Every row gives one point. Two turns around zero, p and q, are shown by what they do to some points. Where does a point land after both, in the order given? Backwards means that the second turn is done in reverse. Each puzzle has new turns, and all numbers are rounded.
In the rows, zero is written as 128.

Turn p:
[ 87 152 133] => [ 81 121 123]
[ 89 168 137] => [ 72 130 134]
[151 146 112] => [135 160 133]
[163  95 144] => [174 114 143]
[151  93 126] => [168 117 123]
[125 114 116] => [136 125 111]
Turn q:
[134 112 159] => [ 98 126 147]
[140 136 107] => [152 121 129]
[119  99 131] => [106 109 118]
[101 178 159] => [123 193 127]
[146 115  85] => [159  92 120]
Where do these land?
p, then q: [157 111 107] => [157 123 155]
q, then p: [168 140 107] => [162 121 159]
q, then p: [ 88 146 158] => [ 82 153 120]
p, then q backwards: [111 147 111] => [103 125 145]
p, then q: [116  97 157] => [103  92 132]

Turn p:
[119 141 163 114 100 129] => [145 120 149 116 114 165]
[165 163  90 206 114 118] => [171 171 159 163 170  76]
[119 110 118 107 123 156] => [121 129  96 140 113 146]
[ 97 136 139 103 149 139] => [ 97 119 120 115 138 159]
[151 138 180 123 133 142] => [162 104 126  92 140 147]
[117 117 122  72 143 116] => [ 88 130 110  99  98 138]
[127 113 103 112 132 120] => [108 137 115 131 110 115]
[128 106 110 186 130 103] => [131 113 150 167 141  79]
Turn q:
[147 130 132 147 138 151] => [134 121 153 132 153 130]
[ 86 111 127 149 116 108] => [ 93 128 129 146  95 108]
[149 136  67  78 167 126] => [132 140  62 132 174 167]
[118 135 145 152 111 169] => [124 143 180 131 126 135]
[130 129 124  76 181  97] => [125 136  63  94 157 113]
[137 158 148 133 100 127] => [164 140 147 129 109 122]
[116 109 125 158 122  93] => [112 102 122 152 106 102]
[142 115 156 132  90 153] => [140 114 170 109 106 146]
Where do these land?
q, then p: [126 107 123  94 154 104] => [ 89 152 109 139 111 121]
p, then q: [113 157 147  82 153 145] => [107 172 122 105 144 164]
q, then p backwards: [108 154 119 140 152 140] => [126 150  93 146 134 129]
q, then p: [137 134 164 152 139  77] => [122 121 157 117  89  81]
q, then p: [137  79 145 121 132 160] => [106  94 100 121 112 163]
q, then p: [ 89 157  85 158 103 139] => [159 134 166 161 174 141]
q, then p: [140 123 133 116  98 143] => [153 126 110 125 118 148]
q, then p: [173 113 109 160  91 117] => [171  91 105 155 119 104]

Turn p:
[134 163 114 155 111 132 141 151] => [125 154 110 145 128 141 169 129]
[121 116 114 150 126 108 107 141] => [108 141  98 130 134 111 117 128]
[145 150 113 126 153 108 135  70] => [117 131 154 115 176 165 114 102]
[124 169 118 106 118 101 106  94] => [130 169 148  94 143 139 121  95]
[122 136 134 101 135 114 185 120] => [140 100 164 120 152 118 165 117]
[144 108 208 110 144 112 117 151] => [166 132 165 155 128  82  94 169]
[143  76 100 130  97 143 115 117] => [135  96  85 134 107 132 100  96]
[ 83 111 182 135 120 186 107 141] => [111 123 156 148  48 116 113 160]
[141  83 101 145 142 124 130 145] => [119  95  84 135 142 120 116 139]
[123 169  96 124 135 152 136 150] => [126 141 116 104 121 158 171 145]
Turn q:
[148 134 142 129  87 101 122 122] => [140 104 126 146  90 107 137 119]
[158  94 165 131 163 146 144 161] => [155 116 124 134 179 128 160 170]
[ 86  85 140 154 128 114 118  96] => [ 72 101 130 163 145 131 112 125]
[139 139 129 107 136  97 134 159] => [143 154 116 130 127 100 157 122]
[106 109  84 110 134 126  82 118] => [102 134  92 110 139 111  82 106]
[155 105 110 138 113 141 114 113] => [146  96 107 130 130 139 104 121]
[ 90 103 168 158 132 144 110 142] => [ 85 115 130 145 139 130 126 182]
[127 162 127  99 159 138 158  99] => [139 150 178 102 143 135 132 101]
[174 171 149 117 104 178 157 105] => [182 101 178  91 100 153 135 135]
[136 160  78 156 138  96 110 128] => [145 174 108 155 107 134  94 102]
[ 89 146 116 109 114 127 160 166] => [100 161 118 101 108 140 170 126]
Where do these land?
q, then p backwards: [185 120 133 117 108 103 168  97] => [153 116 134 100  83 135 184 113]
p, then q: [ 84 104 149 174 147 143 119 144] => [ 73 144  99 148  99 130 140 148]
q, then p: [115 127 115 171 173 153  91 114] => [110 170 111 115 107 141 103 180]
q, then p: [153 149 115 148 100 129 139 163] => [157 128  98 144 119 151 157 109]
q, then p: [123 127 123  98 123 105 152 121] => [122 113 158 128 144 131 132 102]
q, then p backwards: [142 113 122 137  90 146 115 132] => [133  97 111 119 130 159 125 138]
q, then p: [109 114 117 143 168 122  73 121] => [ 93 172 111 100 138 123 106 155]
p, then q: [154 167 148 102  76 101 141 141] => [188 127 173 151 114 133 137 103]
p, then q backwards: [150 118 129 107 130 128 138 150] => [163 121 137 124 127 136 124 140]
p, then q: [131 134 148 138 140 160 107 136] => [131 128 111 119 101 132 130 161]
p, then q: [ 63 135 109  73 151 119 165  88] => [ 85  89 166 101 166  84 174 111]

Turn p:
[111 156 152 150 127 120 130 138 111] => [127 153 165 129 122 144 140 128 115]
[117 128 138 131 115 111 122 159 108] => [118 138 158 134 127 124 113 153 118]
[131 109  94 125 163 149 131 114 134] => [128  94 102 138 147 115 136  99 120]
[144 132 140 148 106 118 114 125 108] => [143 147 130 141 103 134 125 146 113]
[150 120  96 107 130 132 164 109 141] => [124  96  91  98 130 116 148 131 129]
[133 102 120 106 145 169 148 115 142] => [113  84 104 119 124 131 123  98 143]
[159 146 120 112 126 132 128 144 154] => [113 131  98 123 146 151 133 149 140]
[116 149 150 118 117 105 101 128 111] => [131 173 144 122 127 127 107 132 120]
[114 119 161 151 132  97 124 130 127] => [162 137 166 129 129 134 120 134 131]
[105 120 109 132 118 146 120 119 144] => [119 126 123 144 125 105 138 112 151]
Turn q:
[137 146 121 144 140 110 126 139 121] => [134 153 122 149 126 123 135 116 123]
[ 98 135 117 123 123 122 175 140 168] => [140 127 142 117 107 102 132 128 187]
[133 115 109 116 119 114 127 138 123] => [141 111 114 141 124 114 132 133 123]
[125 129 148 112 145 115 122 131 117] => [126 136 142 134 127 132 146 149 114]
[138 124 131 140 138 112 167 124 126] => [144 130 137 130 103 137 151 106 139]
[ 92 117 148 127  95 111 117 134 124] => [ 88 110 138 141 107 111 118 147 129]
[144 148 116 123 128 225 116 116 114] => [133 136  89  84 169 187  86 138 137]
[138 134 152 122 117 112 116 127 143] => [129 131 156 133 122 118 113 132 111]
[132 141 127 124 131 132 115  96 118] => [121 140 120 103 129 129 127 126 104]
[142 106 115 141 127 118 120 144 132] => [136 110 125 153 140 121 130 112 125]
[131 114 124 138 146 137 107 119 123] => [118 125 123 125 155 134 138 119 115]
Where do these land?
q, then p: [151 108 117  92 149 125 120 150 145] => [146  95 124 131 142 160 119 149 106]
p, then q: [116 157 139 138 119 118 110 114 124] => [134 162 129 118 111 133 111 128 126]
p, then q backwards: [127 145 131 120 103 141 125 126  96] => [117 151 144 135 113 110 126 110 109]
q, then p: [126 141 132 135  98 114 122 125 145] => [145 158 133 135 125 117 114 135 132]
p, then q: [122  88  97 132 155 139 117 132 132] => [116 110 130 138 142 119 162  92 112]
p, then q: [146 102 129 123 164 151 120 128 141] => [121 105 116 113 163 133 141 103 119]
q, then p backwards: [147 138 123 142 104 138 156  95 100] => [153 133 154 113 127 155 137  92 109]
q, then p: [115 149 131 117 125 110 140 113 119] => [111 146 132 112 120 121 132 150 131]
p, then q: [144 104 112 138 172 126 121 166 141] => [119 118 129 144 170 154 166 106 132]
q, then p: [102 149 133 137 115 140 142 130 139] => [120 152 127 129 140 124 129 128 161]
p, then q backwards: [112 127 163 134 105 107 134 129 127] => [128 150 155 112 128 128 152 128 150]

Turn p:
[117 134 131 154 153 108 102 146 116 141 146 131] => [129 106 137 151 140 116 115 138 144 105 161 119]
[144  91  80 149 122 112 114 107 125 146  80 126] => [140  76 106 148 141 109 156 129 127 168  95 116]
[110  86 102 165 104 122 118 133 142  93  99 117] => [125  97 133 175  93 144 155 133 140 159 104 137]
[179 160 157  99 133 171 156 145 135 118 151  96] => [125 199 141  87 149 163 125 110 145 127 129 100]
[128 123 116 151 122  95 155 112 153 122  83 156] => [133 127 109 157 133  94 149 133 136 141  89 169]
[ 91 106  96 112 147 123 116 123 142 129 160 162] => [134  86 112 108  92 121 131 143 131  85 130 139]
[125  95 123 140 156  92 111 149 145 142 131 152] => [131  80 143 138 139 109 134 124 157  99 123 144]
[128 146 159  92 157 137 150 127  88 109 131  83] => [ 89 169 141 125 152 153 130 123  87 102 132  96]
[134 148 175  92  93 140 136 137 130 143 124 112] => [122 166 165  95 135 129 111 110 104 151 137 140]
[125  93 127 180 117 142 114  69 141 112 102 136] => [100  99  76 161 106 129 121 109 144 174 113 142]
[120 144 104 120 146  99  80 122 145 116 119 135] => [129 107 136 141 106  86 110 146 137 113 109 100]
[144 146 142 106 107 119 142 130 103 130 187 122] => [159 158 134 112 124 140 120  92 106 100 162 118]
[ 87 123  98 149 137 120 124 124 158 164 139 128] => [123  96 117 119 108  96 158 152 145 127 159 140]
[139 126 156 112 122 171 132 134 100 124 122 135] => [121 141 129 109 147 171  99 129 112 140 125 132]
[149 200 155 100 105 169 168 163  97 131 146 130] => [160 213 141  95 156 159 104 149 106 127 153 129]
Turn q:
[119 137  96 142 126 129 142 160 127 116 135 125] => [112 139 131 116 132 117 128 155  92 132 138 124]
[136 152 124 119 139 139 126 177 116 123 147 124] => [131 146 144 126 142 121 110 156 115 123 168 144]
[139 145  70 139 147 152 107  99 138 161 119 176] => [ 91 106  80 129 114 166 144 165 141 159 124 161]
[140 148  53 125 134  38 128 129 127 113 145 112] => [ 89 103  67  61 131 104 114 129  96  94 159 101]
[133 158  79 129 135 144 153 145 109 160 151 109] => [117 133 114 118 111 126 153 144  90 146 183 149]
[128  82 152 143  91 132 144 114 131 121 141 115] => [160 118 149 137  98 104 135 112 117 123  90 116]
[ 74  76 128 104 142 152 121 103 120 115 130 128] => [144  76 157 138 150 138 133 117 127 174 108 101]
[130 124 155 131 105 133 125 120 157 164  89 107] => [136 168 131 119 110 122 150 101 165 147 107 128]
[131 141 152 135 145  90 160 129 128 138 145 165] => [103 117 123 140 152 106 139 111 125  87 123 162]
[139 116 152 152 155 144 115 144 116 124 144 105] => [153 139 124 169 133 104 110 136 129 135 143 120]
[141 152 154 136 140 151 128 131 157 111 150 111] => [130 144 145 159 120 121 138 151 151 105 148 111]
[135 130 145  93 123 139 150 116 110 116  31 151] => [148 166 127 107 172 202 143  95 132 129  87 137]
[137  51 149  99  78  97 110 106 149 118 148 109] => [182  85 146  89  97  92 116 106 153 117  84 102]
[119 156 152 138 136 148 113 116 104 120 152 141] => [114 119 144 171 120 145 106 124 130 121 146 137]
[118 151 157 134 126 131  98 132 133 119  94 140] => [110 158 138 138 140 149 102 120 156 130 113 125]
Where do these land?
q, then p backwards: [183 180 148 117 110 100 106 162 132 155 115 152] => [118 159 174 130 147 148 163 131 163 120 168 177]
p, then q: [ 99 115 122 104 138 111 123 134  98 104 114 110] => [145 144 144 150 137 131 106 107  91 139 117 117]
p, then q: [109 101 122 125 127 166 148  76  99 129  97 124] => [124 111 123 114 134 150 136 124  85 192 136 148]
q, then p: [146 160 171 133 132 120  79 128 140 150 144 140] => [133 124 132 134  75  97 106 131 173 132 129 144]
p, then q backwards: [ 99 117  82 129 171 138 153 112 111 135 121  94] => [132 141  78 142 158 126 167 102 161 110 133 129]
p, then q: [ 94 119 116 103 137 179 155 116 104 125 145 142] => [145 114 162 110 132 165 119 159  93 151 147 141]
p, then q: [139 102 126 106 145 109 132 144 173 122 118 119] => [129 140 145 119 153 134 156 104 143 111  95 111]
p, then q: [147 108 154 146 147 104 151 168 129 123 129 106] => [115 131 136 182 147 125 158 130 139 109 115 113]
p, then q: [140 138 140 150  75 118  87 158 151 167 139 149] => [146 111 113 127 103  91 118 126 189 100 120 167]
p, then q: [176 107 113 144 132 119 106 154 141  99 142 121] => [147 157 116 144 107 125 159 136 160 123 106  94]
p, then q: [143 147 141 150 107  92 110 123 140 144 145 188] => [118 106  81 116 115 120  96 147 162  93 104 137]
p, then q: [ 75 150 115 143 120 176 149  95 126 102 108 134] => [ 95 145 151  96 111 134 113 151  84 165 139 164]
q, then p backwards: [114 119 112 112 122 133 165  95 121 109 146  85] => [125 106  92 111 114 111 119 127 104 139 155  86]

Turn p:
[122 119 187 139 154  90 166 137 123 156 156 136 112 155] => [130 142  92 112 129  59 117 122 141 126 143 135  97 171]
[160 117 104 127 110 115 151 137 126 152  85 119 141  67] => [116 117 157 122 139 102 180 166 101 122  99 115 154 101]
[156 127 135  99 103 144 121  87 135 156 153 132 123 164] => [159 124 157 106 151 126  95 111 133 133 158 111 158 157]
[165  77 101 139 124 102 151 150 126 137 158 143 161 153] => [104 112 106 155 152 109 148 135 142  82 150 105 165 165]
[148 139 102 121 105 159 168 136 126 149 130 144 131 160] => [144 123 135 116 128 145 143 149  98 117 166 131 152 168]
[ 47 108 147 119 115 134 122 148 136  81 128 132 126 146] => [ 88 117 136 144  67 153 111 102 148 128 133 136  76 140]
[ 78 134 160 150 159 147 111 111 110 155  85 140 133 108] => [109 106 117  97 135 120 129 121 114 167 141 146  75  80]
[131 135  92 148 113 128 118 149 135 139 152 117 118  65] => [134 147 139 152 134 141 171 172 156 149 109 110 135 108]
[151 122 147 140 159 114 110  54 140 106 145 137  85 150] => [187 115  93 120 133 114  75  90 135 133 115  88 127 117]
[120 149 104  73 158 151 102 145 126 131 115 120 105 151] => [118 166 130 115 100 152  86 136 114 134 153 147 158 101]
[145 137 202 137 141 146 110 135 145 108  77 138 120 126] => [138 117 133  81 138 122  96 128 117  93  93 159  77 105]
[147 119 123 134  96 123 136 144  99 121 141 112 124 150] => [131 130 144 169 141 123 120 137 115 115 133 132 132 160]
[144 147 106 134 114 114 104  95 118  73 158 136 142  63] => [163 147 143 166 139 155 169  90 148 124  88  98 131  90]
[ 57 143 107 136 158 141 124 143 134 107 149  77 149 100] => [ 75 159 105 143 106 171 146 119 141 185 102 129 109 124]
[150 148 101 125 112 113 126 149 144 147  89 135 151 162] => [125  98 131 120 127 131 134 143 117 111 134 177 176 134]
Turn q:
[129 117 104 141 137 115 136 122 135 132 109 191  91  95] => [127  94 123 106 154 140 181 143 111 136 115 160 127 160]
[ 95 151 102 127 139 126 127 104 110 102 109 145  95 149] => [129 134 107 138 132 149 174 140 117 147 121  84 123 149]
[134 128 141 133 152 137 161 160 169 106 165  96 153 135] => [137 141 146 150  90 138 110 124 135  97 172 147 170 113]
[136 154 131 169  89 154 146 120  89 144  85 165 141 151] => [149 130 160 131 142  95 125 144  86 183 132 114  85 157]
[109 114 132 113 165 109 112 179 155 161 153  82 139 141] => [102 142 143 120 121 169 103 133 155 114 142 138 158  61]
[130 159 112 144  93 129 113 118 118 138 148 155  79 114] => [134  83 105 122 121 113 170 115 127 158 130 126  94 121]
[153 115 150 123 151  79 123 120 172 135 152  95 151 155] => [100 137 120 133 120 106  97 144 172 123 137 139 191 108]
[123 142 125 124 147 122 112 128 171 132 121  80 161  98] => [156 151 139 127 103 146 111 128 178 119 104 147 151 110]
[122  92 115 125 120 129 128 111 159 131 172 102 161 128] => [104 126 134 128  80 118 105 108 128 105 103 138 163 116]
[157 142  98 102 141 136 149 103 100 145 123 139  82 108] => [146  81 128  92 151 126 156 127 138 109 130  91 117 149]
[119  96 146 153 156 104 131 132 121 125 152  76 139 109] => [141 122 126 157 141 138  98 114 125 107 110 135 177  87]
[138 117 149 140 109 196 101 118 103 122  86 159 125 160] => [112 133 139 143 144 139  96 110 107 165 133 116  71 187]
[159 141 132 135  98 151  97 143  77  88 102 166 148 139] => [145 138  91 135 136 116  96 152  92 143 140 129  64 164]
[108  99 112  98 149  92 139 159 153 141 156  76 183 134] => [109 164 145 114  97 139  99 149 137  80 115 134 175  70]
[123 126 125 107  86 112 151 119 128 120  98 141  59 104] => [119 106 131 146 161 106 196 128 144 105 116 125  91 139]
[112 153 174 114 116 156 123 113  88 127 116 180 141 128] => [139 167 112 106 157 111 131  92  97 156 146 124  93 156]
Where do these land?
q, then p backwards: [ 87 139  94 168 110 141 132 146 140 125 130 121 155 157] => [ 93 144  94 107 112 138 139 134 112 113 106 105  90 102]
p, then q: [173 178 136 116 125 139 193 110 106 146 156 150 162 110] => [157 136 128  99 138  90 123 147 121 105 184  66 165 148]
p, then q: [138 137  97 103 102 161 112 178 154 127 139 112 137 103] => [148 175 157 141 112 143 124 107 123 134 175 153 103 131]
q, then p: [ 93 166 152 126 154 134  86 155 135 150 120 143 131 121] => [158 158 137  78 135 145 144 148 129 154 156 116 141 115]
q, then p backwards: [172  96 174 142 139 125 132  83 120 132 114 103 139 133] => [164 102 146 124 117  92 103 106 126 140 150  92 131 169]
p, then q: [149 129 166 115 132 103 155 150 144 133 143 111 136  93] => [135 167 130 136 145 118 162 167 156 128 145 115 136 128]
p, then q: [114  90  73  95 122 148 118  99 164  85 172 161 113 149] => [131 125 141 172  50 111  79  87 152 118 106 121 116 132]
q, then p: [142 110 145 121 119 158  96 106 132 128 103  93 119  83] => [155  83 112 100 121 141  86 130 124 116 106 116 134 100]
q, then p: [138 153 127 183 153  94 109 168 128 159  94 134 135 121] => [113 154 121  91 161 112 148 180 151 101 159 134 124 101]
q, then p: [143 111 126 158 171 112 144 134 125 150 119 106  97 104] => [ 88 127 105  99 162 133 130 126 129  93 121 101 114 115]
q, then p: [122 113 140 142 141 137 123 145 102 155 103 191 131 124] => [123 163 112 115 129 107 108 123 107 132 189 131 119 107]
q, then p: [ 98 125 132 153 130  85 115 139 100 130 163 120 139  88] => [128 129 134 136 145 124 181 131 101 117 124 109 143  75]
q, then p: [165 125 127  97 155 122 120 142 105 105 143 138 118 167] => [100 158 115 167 117 165 112 128 153 140 135 120 144 137]
p, then q: [ 90 120 156 116 134 150 111 131 123  91 104 136  90 134] => [120 100 100 147 137 127 145  97 144 135 111 133  75 125]
q, then p: [111 113 114 136  80 173 144  90 136 170 121 138 100 172] => [112 100 145 120 114  72  92 119 118 180 126 126  90 161]
q, then p: [131 153 100  97  91 118 140 117 138  81 155 159 117 162] => [131 128 137 183  84 124 147 137 124 143 129 133 146 185]
q, then p: [109 116 117 109 118  75 146  84 124 108  97  61 157 156] => [101 113 118 133 127 136 146 135 120 138  45 199 133 123]
